Each row is a point. A path goes straight from each point to the next, and from the last back to the first. The post is the endless flat space through its rows: a point in 2 columns, a line in 3, a plane in 4, and so on, so that a path can go around it. Count how often the path circles the post. Going back the other way cancels.
In the rows, zero is written as 128.

Post (1 x 2):
[[ 95 112]]
Path (23 x 2):
[[ 94 137]
 [ 70 142]
 [ 45  98]
 [105  90]
 [147 100]
 [105 130]
 [ 63 128]
 [ 40  84]
 [ 45 138]
 [ 99 151]
 [ 60 126]
 [ 47  84]
 [ 94  57]
 [126 113]
 [103 148]
 [ 66 139]
 [131 152]
 [133 128]
 [ 89 146]
 [ 66 116]
 [ 73  65]
 [126  92]
 [139 132]]
Times around: 3

Post (3 x 4):
[[230 110 137  93]
 [ 94 132  99 144]
 [110  95 105 127]]
Path, 30 rows:
[[192  69 170 114]
 [122  79  81 188]
 [146 142  72 155]
 [177  83 101 127]
 [129 104  57  99]
 [139  80 114  85]
 [ 66  96 113 123]
 [100 126 124 163]
 [139  43 117 134]
 [142 150  73 152]
 [119  39  61  61]
 [ 91 238  99 149]
 [132 145 154 129]
 [148 124 127 145]
 [245 140 124 151]
 [174  92 106 136]
 [240 155 164 148]
 [132 114 131 147]
 [145  63 119 162]
 [120 108  87 146]
 [157  36  43  95]
 [110 109  98  99]
 [101 124 135 106]
 [ 74  22 130 127]
 [ 35  97  90 175]
 [238 105 122 103]
 [144 106  97 101]
 [147 159 119 115]
 [146 132 141 101]
 [138 113 134 116]]
Times around: 4

Post, 7 rows:
[[171 136 111 110 170 115 142 109]
 [129 151 141 103 177 140 191 145]
 [133 137  89 132  92 106 105 161]
 [140  20 166 161  70 126 157 144]
 [166 123  83 172 185 100  59 140]
 [182 135 176 150  50 124 136 132]
 [106 166 135 101 183 115 134 121]]
Path:
[[174 110 102 163  70 142 163 111]
 [209 105 137 249 157 105  91 148]
 [190  74 154 208 158  56  99 133]
 [163 148  77  66 151 106 143 173]
 [148  93  97 117  32 138 100 159]
 [154 183  57  86 207 153 134 105]
 [129 198  97 144 139 102  87 129]
 [153 145  63 132 128 123  74 148]
 [101  64 186 154 164 131 116 143]
 [ 71 136 169 133 205  89 105 150]
 [ 97 111 103 116 152  60 166 130]
 [217 112 101 174  52 107 172 115]
 [115 135  79 107 178 163 168 139]
 [152 125 178 133 145 173 132 163]
 [212  81 179 113  45 134 167 130]
 [211 160 175 166 196 100 129 116]
 [121 169 112 180 164  94 140 143]
 [160 147  89 136 110 131 153 104]
 [109 152 167 118  91 153  47 120]
 [149 190 118  52 146 129 136 130]
 [186  85 165 181 148 103 104 143]
 [118 105 112 154 111  65 162 129]
 [185 132 131 171  45 114 143 133]
 [162 155 127 105  85 145 158 120]
 [164 141  67  59  57 122  68 141]
 [ 44 167 117  61 163  93  72 166]
 [158  72 142  72  91 184 174 131]
 [117 139 123  49 133 178 194  77]
 [176 148 123 117 144 137  98 118]
 [134 146 137 129 160 119  64 137]
 [177 140 120 126 126 128 110 107]]
Times around: 2

Post, 10 rows:
[[154 136 124  53 120  81 139 128 126 177 126]
 [182 147 136 106 127 142 145 116 116 174 149]
 [122 153 125  94 183 125 146 136 128 156 157]
 [128  79 149 124 124 130 140 125 139 137 151]
 [ 90 102 124 132 113 133 129 107 142 157 145]
 [ 50  74 114  75 117  98 111 157  94 114 150]
 [112 133  91 162  76 164 189 249 163 139 127]
 [103 114 193  64 135 152 120 160 146 135  89]
 [121 115  83 115 149 148 153 160 120 135 105]
 [155 152 129 106 142  94  90 117 126 117 119]]
Path, 29 rows:
[[165  52 167 117 121 150 112 148 120 149 158]
 [127  72 210 129  95 113 143 187 163 120 172]
 [124  79 215 167  90 138 132 175 136  76 148]
 [108 153 122 136 109 139 101 109 122 152 113]
 [111  51 114 100 158  99 112 125 118 141 112]
 [131  77  86 171 154 139 126 176 133 114 205]
 [181 155 125  88 112 137 119 135 149 131 115]
 [141 128  81  81 109 155 118 182 127 124  90]
 [ 79 109 160  70  93 137  73 131 113 146 121]
 [ 44 111 114 142 137 120 122 178 148 156 139]
 [106 121 201  88 105 113 122 157 127 132  79]
 [168 154 130  87 123 106 155 137 120 126 122]
 [134 192 163  31 135 114  97 106 133 151 106]
 [ 35  66  67  82 127 145  88 122 103 130 114]
 [178 116  85 105 152 139 152 158  96 154 141]
 [ 64  58 104 109 103  99 120 182 125 123  70]
 [ 49  88 156 136  87 146 134 140 103 120 143]
 [169 113 165 139 139 132 202 114 155 153 234]
 [152 143  65 104  94 146 167 190 169 134  85]
 [ 78 128 142 124 117 128 126 168 147  73 124]
 [122 155 167 118  96 129 173 147 103 158 187]
 [ 69  93  90  86  96 115  92 134  77 160  68]
 [106  84 120 116 111 135 131 126 124 162 135]
 [137  93 159  95 111 140 100 137  90 126 175]
 [ 54 133 153  76 147 104  56 119 107 144 134]
 [113 114 165  64 135 127 128 124 107 167  85]
 [102 146 204 104 116 145 138 114 129 139 162]
 [116 146 143 141  96 125 140 137 155 141 191]
 [153 130 124 122 131 114 164 232 178 117 162]]
Times around: 2

Post (13 x 14):
[[ 95 141 116  49 126  91 120 156 143 110 111 121 216 138]
 [154  76 126 108 136 128 106 167 115 143 151 135 133 150]
 [169 116  84 184 134  96 161 155  61 127  84 209 160 156]
 [ 80 108  87  89 122 208 160 126 102  82 117 149  89 109]
 [ 96 129 118  93 176  95 106 134  88 202 134  99  88 148]
 [ 63  93 146 129 148 109  81  74 152 155 164 151  64 194]
 [160 132  82  96  78 193 169 109 124 161 174  63 142 162]
 [162 126  17 149 106 136 215 202 118 103 148  86 164  71]
 [201 166 167 155 165 145 107 122  78  60 181 139  81 124]
 [134  98 106 112 191 158  99  76  86 163 151 149 132 146]
 [117  76  78  86 114  88 171 155 160  54 113 104 173 156]
 [106  97 109  86 121  98 107 103 169  95 105 140 134 123]
 [ 97 145  85 183 126 171 158 161 164 128  56 115 106 145]]
Path, 29 rows:
[[168  66 131 123 229 203 106 141 146 141  98 182 156 117]
 [187  47 125 136 143 127 127 146 104 151 149 176 131 156]
 [ 78 130  79 100 116 166 165  66 130 107  87 119 145  93]
 [141  50 112  68 127 246 112 146 119  83 152 116 206 139]
 [190 144  92 170 103 106 186 130 101 133 143  97 174  96]
 [ 71  43  68 107 132  71 184 127 180 177  74 169 128 131]
 [186 176  91  85  77 129 165 106  83 119 198  99  71 122]
 [174 201 135  81  86 209  97 151 144 155 120  27 154 181]
 [141 101  84 158 176 124 131 103  48 122  97 162  70 111]
 [132  78 136 158 159 163 139 108 139 100 150  88 158 133]
 [123  78 157 111 182 119 126  95 132 203 158  73  51 181]
 [ 42 135 146  49 157  85 145 133 158  91 112 114  94 180]
 [202 120  72  72 184 134  87 155  85 170 180 162 164 107]
 [157  30  60 128  38  65  75 143 195  98 146 157 148 141]
 [124 123 141  72 146 175  43 232  74  82 144 173 178 136]
 [187 151 100 118  94 148 118 202 163 159 125  62 102 201]
 [145  84  86 131 124 126 161 102 113 142 147 143  32 143]
 [158 108 126 158 149  56 181  20  93 105 148 162 113 147]
 [132 133 107 110  89  54 154 141 169  67 109  67 175 118]
 [184 108 116 119 120 248 114 148 107 115 143  80  95 114]
 [ 85  79  59 146 163 159 127  46 109 108 102 165  98 186]
 [124 163 153 143  88  90  98  94 119  97 101 175  87 134]
 [185  89 156 174 131 145  72  68 162 156  85 168 148 158]
 [131 149 162 178 214 116  83  91 180 131  53 191 150 110]
 [202 238 130  89 126 181 156 223  97 152  90  98 174 153]
 [128 239 143  60  44 121 141 188  93  94  80 171 193 184]
 [105  54  91 209 125 110  50  95 136 114 123 202  84 138]
 [104 149 144 120 175 132  82 132  69 100 112 172 220 116]
 [ 84 105 150 157 162 173 141  79 117 131 129 116  87 131]]
Times around: 2
